Every row gives one point. Each copy is the shape, with its points in the same order, turned, moved and blurred by noise. Say if it was mirrored as well.
In the rows, zero is written as 128.

Shape (7 x 2):
[[151 110]
 [163 114]
 [ 87 134]
 [160 135]
 [ 52 150]
 [139 110]
 [142 134]]
Copy 1 (7 x 2):
[[100 158]
 [106 171]
 [121  93]
 [118 164]
 [131  48]
 [ 99 146]
 [121 151]]
Copy 1 is: mirrored
Copy 2 (7 x 2):
[[112 112]
 [ 99 119]
 [179 123]
 [109 141]
 [216 131]
 [123 111]
 [126 135]]
Copy 2 is: mirrored
Copy 3 (7 x 2):
[[133 154]
 [144 157]
 [ 87 105]
 [152 136]
 [ 60  74]
 [120 150]
 [135 128]]
Copy 3 is: mirrored

Shape (9 x 4):
[[127 116 175  90]
 [ 74 119 114 146]
 [146 140 163 105]
 [ 81 103  96 104]
 [191 112  99 149]
 [133 145 163  76]
 [129  87  90 162]
 [132 120  81 141]
 [117 109 119 166]]
Copy 1 (9 x 4):
[[158 105 135  78]
 [ 69 111 132 108]
 [163 120 106 100]
 [ 94  87 166 121]
 [145 182 137 157]
 [174  83 113  96]
 [ 90 156 163 138]
 [101 139 147 150]
 [ 90 152 135 113]]
Copy 1 is: only turned
Copy 2 (9 x 4):
[[ 85 114  95 102]
 [176 127  87 126]
 [ 93 131 127 100]
 [149 118  80 163]
 [131  94 190 139]
 [ 77 145 105 111]
 [176  82 141 145]
 [159 119 145 158]
 [170 101 129 114]]
Copy 2 is: mirrored
Copy 3 (9 x 4):
[[104 154 173 162]
 [ 94 113 102 101]
 [129 134 164 168]
 [107 135 138  77]
 [197 149 107 147]
 [116 132 195 159]
 [151 150  79 104]
 [162 125 109 105]
 [128 137  93 134]]
Copy 3 is: mirrored
Copy 4 (9 x 4):
[[ 76 164 160 121]
 [148 157 101 118]
 [ 73 139 152 145]
 [112 170  78  98]
 [ 83  58 113 118]
 [ 56 166 145 149]
 [132  96  99  89]
 [114 107  81 120]
 [140 118 120 113]]
Copy 4 is: mirrored

Shape (13 x 8):
[[110 155 122 113 148  94 159 121]
 [160 169 135 142 167 136 173  86]
 [120 163 102 141  76  75 150 122]
 [ 71 163 118 113  77 128 168 159]
 [ 87 159 156 166  90 161 111 109]
 [113 119 159 160 126  89  98 157]
 [ 95  97 139 111 158 156 151  96]
 [125  82 104 100 131  99 144 142]
 [ 73  95 130 166 137 103  90 103]
 [125  79  71 155 119  84 129 129]
 [161 106 164 141  93 145  96 118]
 [137 159 130 139 156 145 150 166]
 [113 102 163 157 118 156 153 117]]
Copy 1 (13 x 8):
[[ 91 114  95 110  71  94 132 126]
 [ 83 102 143 107  79  63 189 107]
 [ 42 119  83 129  95 148 150 153]
 [ 59 171 120 130  66 134  97 158]
 [ 63 174 147 109 149 122 127 105]
 [120 153  78 148 126 138 152  93]
 [113 117 152 139 100  68  89  95]
 [134  92 112 168  85 125 114 135]
 [ 95 119  92 134 144 127 101  59]
 [ 94  72  97 178  99 153 128 100]
 [128 136 148 145 168 130 171 127]
 [109 147 143 122  59 119 167 107]
 [ 92 152 151 166 130  83 138  97]]
Copy 1 is: mirrored
Copy 2 (13 x 8):
[[162 169 136 121  97 126 120 115]
 [140 136  81 104 101  83 152 104]
 [142 159 159 172 130 159 137  70]
 [145 169 123 167  91 204 110 114]
 [105 104 138 111  77 190 142  92]
 [ 95 154 179  92 146 160 111 106]
 [174 123 124  80  93 148 148 163]
 [165 159 163 125 155 141 123 163]
 [152 110 194  72 119 175 124 104]
 [174 122 164 133 188 151 127 115]
 [ 70 110 153 115 133 147 169 140]
 [107 147 102 115 111 128  95 122]
 [128 128 106  87 117 177 159 135]]
Copy 2 is: mirrored
Copy 3 (13 x 8):
[[157 109 128 100 136 143 149 128]
 [171 151 118 148 120 144 187 136]
 [132 129  90  95 183 146 117 163]
 [133 121 141  57 132 146 102 207]
 [ 82 180 132  98 120 169 138 174]
 [ 82 154 127  93 151 110 111 102]
 [111 112 123  89  63 148 164 132]
 [123  81 103 101 108  96 115 120]
 [ 48 119 105  86 135 137 155 111]
 [ 90  71  94 119 149  91 132 145]
 [ 90 168  84 148  99 130 102 139]
 [151 145 178 134 118 111 139 155]
 [ 99 170 114 101  84 118 153 156]]
Copy 3 is: only turned
Copy 4 (13 x 8):
[[165 134  99 143 140 114 135 107]
 [127  81 123 149 123 124 151  59]
 [172 133  89  94  87  82 146 128]
 [151 116  72  78 157  96 123 165]
 [ 87 106  93  93 114  81  77 118]
 [143 169 155 110 119  86  80 113]
 [ 97 108 125 182 164  95 123 133]
 [150 151 152 158 136  99 151 163]
 [125 149 126 171 102  61  65 137]
 [173 131 158 159  83  72 131 167]
 [ 67 146 160 104  99  92 124 122]
 [150  99 146 110 147 144 113 108]
 [ 95 102 148 124 150  62 114 121]]
Copy 4 is: mirrored

Shape (16 x 11):
[[132 146 143 116 128 108  91 125 113 135 121]
 [191 149 164 139 118 124 106 139 138 223 114]
 [117 147  66 134 210 127 139 134  79 123 147]
 [114 125  70 138 115 105 116 123 128 121 123]
 [147 148 143 137 125  48 156 140 131 114 127]
 [122 135  98 138 120 143 109  93 136 119 148]
 [118 126 166 127 154 141 108 135 124 114 142]
 [129 129 151 126 149 140 113  93 144 120 115]
 [220 148 128 127 121 113 134 160 122 119 116]
 [138 151 152  92 143 148 103 108 135 136 150]
 [136 131 165 139 123 103 116 102  95 116 131]
 [124 103 122 135 133 133 100 118 135 141 171]
 [170  89 163 126 119 120 124 249 127 135 113]
 [185  95 130  88 114 105 142 111 130 124 123]
 [132 144 145 146 164 127  92 120 128 129 122]
 [108 148 148 137 120 137 132 104 118 143 130]]
Copy 1 (16 x 11):
[[143 146 115 137 135 132 122 124 137 149 153]
 [142 157  67 153  86 179 123  66  91 133 157]
 [117 189 122 132 202 127 158 162 118  84  90]
 [113 152 160 123 118 129 120 169 126 127 100]
 [134 168 186 159 146 146 150 103  89 162 136]
 [116 127 142 117 129 152 134 164 137 102 143]
 [160 126 126 107 150 128 165 104 158 133 143]
 [158 107 132 152 139 132 139 128 149 106 150]
 [118 195 152 148  99 108 161  97 107 119 182]
 [120 128 109 148 154 141 138 115 167 119 159]
 [155 119 143 122 155 135 137 125 109 146 169]
 [116 123 113 109 119 157 161 151 149 136 125]
 [137 187 139 100  81  93 188  38 126 162 116]
 [ 99 125 140 168 103  97 160 116 110 144 165]
 [176 151 119 135 139 144 143 127 148 112 143]
 [140 111 131 118 149 155 110 108 126 115 133]]
Copy 1 is: only turned
Copy 2 (16 x 11):
[[129 172 122 128 124 145 104 124 117 158 120]
 [198 163 104  91 143 199  91 135 174 138  93]
 [ 57 121  77 129  98 112 116 173 166 148 158]
 [114 102 110 148 118 115 104 107 124 132 127]
 [125 144  88 108 160 137 170 115  97 147  96]
 [131 117 135 128 110 126  92 145 112 108 130]
 [121 183 147 114  99 134 127 141 128 127 132]
 [128 161 158  92 125 125 100 140 120 129 125]
 [121 125  98  89 103 210 133 123 108 153  92]
 [124 170 158 120 122 156 101 170 121 139 120]
 [140 168 119  95 124 130 120 129  89 140 149]
 [167 132 139 136  91 117 121 157 140 130 131]
 [145 173 118 115  71 210 197  79 171 156 101]
 [144 106 153  89 131 168 133 127 108 178 115]
 [118 172 121  96 103 126  97 139 130 132 118]
 [133 160 137 121 139 134 110 139 127 108 151]]
Copy 2 is: mirrored

Shape (15 x 12):
[[133 114  98 108 114 129 103 105 157 188 126  70]
 [184 129 108 161 132 122  91 133 170 119 106 131]
 [104 110 131 170 154 160 117 161 123 115 148 127]
 [115 102 167 111 141 185 123  92 116 147  96 193]
 [187 216 140 163 168 120 113 119  93  79 111 137]
 [139 155 123 163  99 132  73  58 111 174 153 113]
 [141 140 145 163 151 150 145 139 149 132 124  84]
 [118 132 128 125  94 125 157 131 179 143 138 119]
 [140 157 128  92 122 111 131 192 148 108  82 106]
 [126 108 147 117 117  56 120 141 161 109 135 135]
 [146 107 109 139 139 160 126  88 140 116 102 126]
 [187 136 113  54 118 121 111 133 128 133 149 126]
 [119 162 153  64 155 151 119 164 163 131 123 104]
 [138 104  29 148 156 129  91 110 148 116 190 129]
 [ 87 114 133 145 186 126 142 188 135 151 137 151]]
Copy 1 (15 x 12):
[[124 129 178  95 172 167 175 146 168  93 122 114]
 [123  77 173 104 140 150 113 113 161 184  95 119]
 [102 124 123 126 136 168  79 106 140 150 174 134]
 [ 91 185 146 119 144  72 138  98 109 166 136 126]
 [103  58 111 154 141  82  53 105 189 150  85 133]
 [125 128 193 137 179 109 139 132 228 128 138 156]
 [115 100 121 132 174 170 119 109 131 123 116 143]
 [153 119 149 106 145 154 147 164 116 134 118 158]
 [134  89  97  71  96 143 113 135 130 129  75 115]
 [122  69 166 101  81 131 137 151 122 141 135 153]
 [102 139 176 153 153 134 126 116 138 154 100 100]
 [148 112 188  72 123  92  99 119 140  86  87 115]
 [ 93 134 119  56 131 137 112 140 120  91  87 151]
 [119 110 231 121 147 173  64 166 157 137 159 100]
 [ 84 101 103  77 147 142  97 135  98 143 193 124]]
Copy 1 is: mirrored
Copy 2 (15 x 12):
[[ 72 176 112 113 174 133 144 157 153 128  64 145]
 [102 125 185 133 168 156 145 165  94 139 108 103]
 [140 133 118 140 136 105 126 157 103 106 164 112]
 [132 107  83 129 185 187 185 103 148 137 174 113]
 [126  91 230 118 128 132 103 113 127 176 165 135]
 [134 199 144 162 191 164 102 131 149 171 108 145]
 [ 93 121 140 134 156 100 147 170 126 137 144 154]
 [ 99 124 104 159 119 132 169 172 134 146 102 135]
 [ 76  82 145  95  95 159 141 158 121 113 117 137]
 [151 121 114  96 106 153 157 166  79 156  80 127]
 [ 97 122 122 138 193 138 137 138 139 149 122  90]
 [ 67 169 146  88 103 164 149 118 124 170 104 102]
 [ 87 126 114  71  96 149 169 178 163 129 148 122]
 [117 191 160 146 150  96 124 142 133 131  80  33]
 [153 121 106 108 109 106 176 127 123  69 143 124]]
Copy 2 is: only turned

Shape (15 x 12):
[[ 85 135 147  92 142  92 159 123  99 124 137 142]
 [138  82  24 144 121  90  96 137 109  91  95 122]
 [109 147 146 123 145  92 119  91  60 139 148 145]
 [ 98 129 110 152 177 142 135 146  55 103 139 151]
 [152 143 156  74 163 109 103  94 164 138 163 117]
 [162  49 129 128 146 247 102 170 141 149  94 134]
 [ 45 146 144 135 117  98 102 147 152 119 104 207]
 [163 153 141 140 133  92 148 182 142 146 140 110]
 [160 150 149 150 127 124 136 111  61 147 143 171]
 [159 127  38 112 126 131 118 134 123 123  83 122]
 [144 128 139 147 121 112 126 101 155 146  84  90]
 [161 121 158 117 107  95  96 130 123 136  81 111]
 [129 112 160 141 123 177 123 133 114  87  92 159]
 [145 124 151 129 185 118 152 140 114 139 118 169]
 [145  97 147 132 107 112 154 106 150 131 117 112]]
Copy 1 (15 x 12):
[[ 97 175 144 126 132 155 162 121 147  90 135 128]
 [107  48 123 121 122  69 118 108 135 113 198  88]
 [111 141 134 106 127 181 124 152 174  74 125 115]
 [127 138 168 126  84 158  83  93 135  83 135 107]
 [109 148 101 138 130 116 142 188 119  95  88 170]
 [191  87 190 170 136 108  83 120  18 158 116 134]
 [133 191 196 116 177  74 153 129 153  68 136  76]
 [108 180  92 156 128 124 114 163 130 160 155 112]
 [137 137 131 129 145 191  89 144 162 121 105  96]
 [101  77 119 104 157  83  97  97 118 135 166 135]
 [137 123 152 113 146 109 142 185 143 166 146 153]
 [106 116 148 125 163 133 137 194 112 138 150 115]
 [132 124 206 124 134 122 115 138 110 147  91  89]
 [122 157 161 183 137 146  96 132 145 114 114 137]
 [141 123 132 148 140 125 176 153 137 162 131 135]]
Copy 1 is: only turned
Copy 2 (15 x 12):
[[133 169 104 136 130  92 124 125 166 108  95 171]
 [129 194 144 137  97 203 120 157  52 159  85 140]
 [126 150  79 121 170 117 145 149 151 101  70 143]
 [124 155  60 133 138 116 144 158 121 162 115 189]
 [102 108 133 137 121  91  66 160 135  74 114 123]
 [ 94  94 134 142 160 103 113  86   8 164 195 166]
 [179 163 156  74 151  98 120 150 124 101  80 210]
 [138 104 121 130  77 155 125 121 146  91 150 144]
 [128 148  81 115 173 136 171 149 154 114 136 131]
 [121 193 136 121  89 147 121 139  46 133 121 107]
 [152 117 153 110 123 133  98 114 121 138 112  94]
 [174 118 147 139 135 140 111 110 107  94 110 103]
 [163 137 141 151 169  90 141 147  92 164 148 159]
 [146 158  82 121 154 114  97 134 136 122 160 155]
 [131 139 163 137 141 133 102 109 147 140 130 122]]
Copy 2 is: mirrored
Copy 3 (15 x 12):
[[111 115 152 180 121 137 188 132 117 113 126  93]
 [128 149 147 168 155 107  74  79 128  78 200 157]
 [107  96 142 192 171 135 155 165 126  98 104 113]
 [105 101 171 165 140 130 138 192 142 126 184 140]
 [167 105 132 154  86 137 151 126 125 102  51 143]
 [132 134 137  87  91  73  60 145 161 230 136 142]
 [115 108 129 156 104 141 166 113 214  95 161  48]
 [158 138 181 103 133 184 126 122 107 113 116  99]
 [112  95 152 118 194 127 147 167 140 112 109 125]
 [141  99 123 128 143 119  87  69 108 115 175 158]
 [186 140 102 137 152 130 109 116 111 122 118  93]
 [175 123 149 156 167 112 105  97 136 124  94  88]
 [154 127 149 128 145  83 149 140 186 163 151 115]
 [131  98 170 112 115 107 147 170 117 109 126  99]
 [152 169 126 128 140 113 141 110 108 126 103 109]]
Copy 3 is: mirrored

Shape (17 x 12):
[[145 133 113 153  96 130 126 168 104 139 146 158]
 [ 89 147 155  90 179 132 140  97  88  79 107 133]
 [164 139 123 128 143 123 118 159 121 174 121 142]
 [103 155 172 103 183 137 164  80 117  77  80  74]
 [126 171 149 110 189 158 174  96 121  87  94 104]
 [180 166 132 107 119  68 117 136 153 129 143 110]
 [ 91 152  85 116 119 113 169 105 141 114 133 140]
 [100 116  77 134 135 119 119 142 172 161 126 161]
 [155 122 155 132 126  95 121 110 106 179 162 105]
 [132 134 173 161 107  90 120 160 126 155 109 163]
 [149 151 134 159  85 123 117 117 123 177 101 144]
 [ 69 182 152  71 171 154 191 120 124  93 115  65]
 [121 144 116 145 110 107  80 150  81 153  78 124]
 [117 120 144 171 126  97 119 169 106 160  93 131]
 [155 105 176 114  92 136  94 142 128 138 110 115]
 [127 154 166 113 112 113 102 145 104 183  96 164]
 [ 77 192 104 136 164 152 128 107 175  99 178 120]]
Copy 1 (17 x 12):
[[ 74 104 155 116 133 121 139 113 128 125 165 113]
 [133 117  61 121  99 122 174  52 152 130 101 163]
 [100 125 144 149 159 130 118 118 127  89 133 138]
 [171 135  89 148  63 158 182  57 137 127  77 182]
 [167 127 108 128  87 159 146  48 135 129  98 191]
 [112 138 134 215 103 116 114 113 144 112 162 135]
 [170 113 123 126 119 111 147  79 147 154 155  97]
 [164 108 130 109 164 100 129 149 151 125 156 104]
 [ 84 122 144 183 116 111 139 114 104 107  96  94]
 [ 91 113 116 156 147 135 174 142  83 112 166 138]
 [116 102 158 150 127 133 163 112  91  75 165 112]
 [171 193 115 121  72 128 171  49 155 169  90 166]
 [ 95 115 142 142 148 117 205 113 153  65 147 129]
 [ 98 111 143 143 162 138 191 144 118 114 134 134]
 [ 90 139 120 141  81 150 149 149 120  75 137 124]
 [ 96 145 119 137 151 120 164 104  94  63 159 131]
 [187 114 136 119  89  48 131  97 144 165 136 166]]
Copy 1 is: mirrored
Copy 2 (17 x 12):
[[172 124 141 132 112 107 126 131 168 109 141 161]
 [ 38 186 159 146 120  98 159 152 134 156 130 138]
 [151 109 134 140 130 125 137  95 138 162 151 155]
 [ 29 212 134 141 113 102 137 123 102 174 120  94]
 [ 69 193 120 151 109  77 123 127 101 186 122 127]
 [127 127 126  77 114 161 111  96 137 185 108 150]
 [104 180 153 142 133 124  90 107 134 125 102 189]
 [116 123 140 149 183 127 105  84 138 108 150 198]
 [120  85 154 131  99 154 149 101 143 142  93 122]
 [146 104 164 133 123 130 102 111 187 154 162 114]
 [160 109 184 143 131 129  88 114 121 141 144 122]
 [ 33 227  97 175  75 134 124 137 103 164 118 140]
 [137 136 191 107 105 139 149 113 128 135 193 142]
 [138 125 174 134 115 125 141  86 161 122 184 118]
 [138 107 130 111 143 160 141 158 136 135 154  92]
 [132 109 177 153 117 158 131 141 155 171 170 137]
 [ 48 134 105 139 105  91  67 102 112 117 123 198]]
Copy 2 is: mirrored

Shape (17 x 12):
[[109 138 106 118 120  96 143 118 124 106 139 155]
 [111 140 126 102 115 138 125  74 134 127 125  94]
 [111 136 108 126 119 143 151 150 125  96 167 145]
 [132 134 140 199 105 142 140 148 141 138 122  80]
 [127 131 143 111 110 120 119 137 111  82 119 157]
 [249 143 129 137 117  97 152 141 115 133 125 147]
 [112 131 120  98 138 136 149 150 113 135 113  86]
 [129 138 144 154 150 136 114 146 124 136 133 139]
 [137  67 122 104 104 126 101 137 118 109 124 113]
 [115 144 136 121 130 131 155 138 203 126 131 134]
 [187 140 140 104 107 109 149 121 110 117 156 114]
 [115 137 101  99 101 142 139 146 110 132 120 148]
 [134 137 110 150 124 129  89  80 112 110 113 135]
 [132 137 136 236 103 108 155 140 121 143 149 143]
 [123 137 125 110 111 114  79 144 110 119 137 157]
 [135  79 140 105 100 141 156 132 139 135 120 159]
 [114 136 117  97 119 132 146 149 115 137 122 140]]
Copy 1 (17 x 12):
[[114 102 101 125 120 141 130 143 155 103 137 152]
 [117 126 128 122 131 134 114 112 176 166 141 108]
 [152 110  99 133  93 151 129 153 162  96 109 129]
 [138 195 154 124 135 169 133 119 136  89 115  75]
 [129 112 115 105 122 148  83 160 130 115 121 150]
 [142 184 176  90 138  86 116 129 149  60 111 201]
 [119 148 109  95  93 130 134 116 142 145  98 112]
 [157 139 147 121 108 146 141 136 111 114 133 128]
 [120 140 107 104 112  98  77 146 129 113 142  97]
 [139 106 134  96 156 138 171 162 160 116 117 104]
 [120 163 153 117 117 102 102 148 183 112 117 162]
 [146 128  81 119 123 124 121 134 135 126 100 145]
 [146 129 134 122 129 145  93  98 134 121 178 139]
 [130 173 160 174 140 173 146 125 116  41 125 129]
 [146 136  99 119 120 132 104 155 110 129 154 155]
 [126 107 123 126 139  81 107 153 122 106  97 111]
 [134 125 102 119 115 127 129 132 134 133 101 140]]
Copy 1 is: only turned
Copy 2 (17 x 12):
[[128 144 142 127 127 112 126 136  96 150 155 167]
 [144 119 128  87 138 127 120 160 112 102 121 145]
 [132 160 161 133 111 132 159 144 127 142 182 150]
 [138 149 179 160 125 149 102 109 135 100 117  86]
 [144 136 154  97 124 135 131 102 101 174 159 148]
 [182  91 115 173 105 112 118 107  81 187 164  68]
 [119 116 166 110 156  94 154 122 132 110 137 117]
 [109 139 156 145 118 148 152 119 109 155 115 116]
 [150 152 112  96 139 107 140  87 162 153 129 131]
 [158 126 158 164 180 156 148 155 123 131 138 156]
 [171 124 125 119 125 115 131 137  91 153 172  77]
 [112 105 152 120 119 110 136 131 142 148 175 152]
 [144 133 130 108  82 128 110 121 104 141 101 155]
 [105 175 163 199  97 158  80 110  98 127 147 107]
 [115 130 145 104 111 123 128 128 125 192 131 141]
 [133 118 102 140 154 144 142  96 147 133 173 139]
 [110 106 150 121 142 112 148 128 125 144 162 138]]
Copy 2 is: mirrored

Shape (17 x 12):
[[135 163 153 172 108 149 123 158 154 148 149  78]
 [129 114 126 118 225 132 202 114 152 139 108 103]
 [126 154  69 108  76 101 113 133 134 110 136 103]
 [ 96 125 124 102  78 132 134 131 152 130 114 114]
 [152 140 147 119 135 105 102 118  57  88  79  89]
 [111 130 145 138 149  94 116 128 131 121  90 130]
 [114 102 136 113 174 120 120 104  88 146 150 145]
 [128 111 110 150 174 141 173 150 143 141 152 117]
 [119 204   7 126  83 142 160 114 146 139 151  94]
 [117 124 140 117 102 125 184 103 142 101 144 152]
 [142 139 140 108  79 103  99 124 153  71 154 206]
 [112 117 158 169  84  83 123 146 149 141 149  87]
 [119 103 136 184  83 117 101 127 144 110  67  88]
 [174 119 144 141  86 130 159 194 131 143 149  86]
 [108 203 100 134  98 132 115 109 104 142 150 179]
 [163 125 109 117  77  98 119 100 137 130  86  96]
 [109 125 148 154  72  87 122 138 140 124  80 130]]
Copy 1 (17 x 12):
[[ 84 134 120  82 167 169 128 162 142 116 110 108]
 [113 151 165 114 113  59 142 147 179 189 120 170]
 [130  74 107 151 125 123 127 132 104 100 111  76]
 [145  88 103 118 129 142  96 127 124 131 146 121]
 [126  86 147  75  62 128 133 142  84 122  48 141]
 [136 100 146 105 137 129 139 115 109 142  91 170]
 [115 146 171 155  92 129  97 117 119 134  92 177]
 [ 83 152 135 128 130 100 137 124 174 133 122 151]
 [ 89 119  95 170 138  80 138 137  94 128 153  17]
 [122 107 127 118 128  86  88 148 114 101 161 164]
 [176  98 147 131 152 122 104 121  87  25 136 156]
 [ 85  74 108 119 168 174 118 159 133 115 106 155]
 [127  83  68  85 127 171 168 141  99 132 108 160]
 [ 69  86 129  85 118 158 130 146 181  81 131 115]
 [105 138 157 136 151 122  99 100  45  95 133  95]
 [139  62 126 121  96 147 161 164  96 125 134 118]
 [123  56 109  92 147 156 137 118  92 121 128 160]]
Copy 1 is: only turned
Copy 2 (17 x 12):
[[139  86  93 100  84 117 137 146 162 134 113 139]
 [109 183 195 106  99  56 131 149 103 110 112 184]
 [ 98 112  94 135 126 177  89  95 120 155 140 168]
 [132 121 101 160 139 139 130 121  82 133 108 133]
 [ 70 142 154 144 107  99 114  70 140 161 179  70]
 [122 142 162 134 109 120 100 103 123 112 112  98]
 [115 175 154 137  84 128 150 107  98  71 167 116]
 [113 158 148 117 108 112 139 158 142  95 129 183]
 [130 138  98 141  95 193 104  78 132 195 121 245]
 [159 131 128 145 159 112 135  97 105 103 142 170]
 [156 131  96 102 199 170 109  67 111  82 148 108]
 [124  61 119 146 101 136 101 149 125 105 120 121]
 [130 116 109 173 120 112  65 143 145 146 120  89]
 [ 92  72 131 118 143 140 156 171 156 141 149 141]
 [170 150 122 128  96 198 149  58 142 132 139 141]
 [127 130 137 142 135 142  77 126  97 178 158 119]
 [132 102 141 169 140 150  95 116 119 136 105  89]]
Copy 2 is: mirrored
